Rows are points. Examples show where two turns around zero, p and q, send a point. Where does a point land after both, in the order given? Backwards means that the second turn is done in reverse. Each puzzle has new turns, and all numbers are rounded.

Turn p:
[ 0.10 -0.20] => [ 0.10 -0.20]
[ 0.27 -0.08] => [ 0.27 -0.07]
[-0.01  0.56] => [-0.02  0.56]
[ 0.06 -0.56] => [ 0.07 -0.56]
[-0.41  0.28] => [-0.42  0.27]
Turn q:
[-0.43 -0.23] => [-0.39 -0.29]
[-0.21 -0.28] => [-0.16 -0.31]
[ 0.04 -0.22] => [ 0.07 -0.21]
[0.49 0.58] => [0.40 0.65]
[0.12 0.15] => [0.10 0.17]
Where do these land?
p, then q: [0.56 0.06] => [0.54 0.16]
p, then q: [-0.41 -0.26] => [-0.36 -0.33]
p, then q: [-0.15  0.19] => [-0.18  0.16]

Turn p:
[0.47 0.16 0.04] => [0.35 0.13 0.33]
[-0.51 -0.26  0.23] => [-0.59 -0.04 -0.18]
[-0.47  0.09  0.04] => [-0.27  0.11 -0.38]
[ 0.52  0.01 -0.31] => [ 0.52 -0.20  0.24]
Turn q:
[-0.64 -0.24  0.03] => [-0.58 -0.31  0.19]
[ 0.46 -0.03  0.13] => [0.47 0.06 0.06]
[ 0.08 -0.32 -0.22] => [ 0.10 -0.35 -0.15]
[0.10 0.60 0.06] => [ 0.00  0.60 -0.09]
Where do these land?
q, then p: [-0.45  0.55  0.18] => [-0.14  0.49 -0.52]
p, then q backwards: [0.35 0.27 0.28] => [0.18 0.26 0.42]
q, then p: [-0.16  0.08  0.21] => [-0.16  0.22 -0.04]
p, then q: [ 0.14 -0.27 -0.49] => [ 0.32 -0.48  0.04]
p, then q: [ 0.47 -0.46 -0.17] => [ 0.30 -0.33  0.51]
p, then q backwards: [-0.35 -0.17  0.00] => [-0.28 -0.02 -0.27]

Turn p:
[ 0.02 -0.23 -0.46  0.14] => [ 0.13 -0.16 -0.48  0.07]
[ 0.13  0.26  0.40 -0.49] => [-0.26  0.51  0.38 -0.10]
[-0.51 -0.02 -0.63  0.36] => [ 0.24 -0.46 -0.38  0.62]
[ 0.13 -0.28  0.46 -0.04] => [-0.29 -0.08  0.19 -0.42]
[0.22 0.27 0.24 0.03] => [ 0.17  0.18  0.30 -0.17]
Turn q:
[-0.58  0.15 -0.20  0.05] => [-0.56 -0.27  0.11  0.05]
[ 0.40  0.31 -0.16 -0.18] => [ 0.24  0.07  0.13 -0.48]
[ 0.29 -0.17  0.37  0.31] => [ 0.21  0.38 -0.36  0.16]
[ 0.56 -0.27 -0.10  0.15] => [ 0.54 -0.02 -0.35 -0.10]
[-0.67 -0.02  0.09 -0.33] => [-0.43 -0.16  0.47  0.37]
Where do these land?
p, then q: [ 0.06 -0.18  0.46 -0.28] => [-0.30  0.09  0.42  0.22]
p, then q: [-0.27  0.06  0.13  0.10] => [-0.01  0.11 -0.16  0.26]
p, then q: [ 0.36  0.14 -0.34  0.42] => [ 0.57 -0.07 -0.06 -0.34]
q, then p: [ 0.21  0.28 -0.87  0.18] => [-0.70  0.29 -0.58 -0.02]
q, then p backwards: [-0.17 -0.32  0.03 -0.06] => [-0.32  0.10 -0.13  0.09]
q, then p: [-0.18  0.01  0.60 -0.36] => [ 0.31 -0.13  0.64 -0.04]
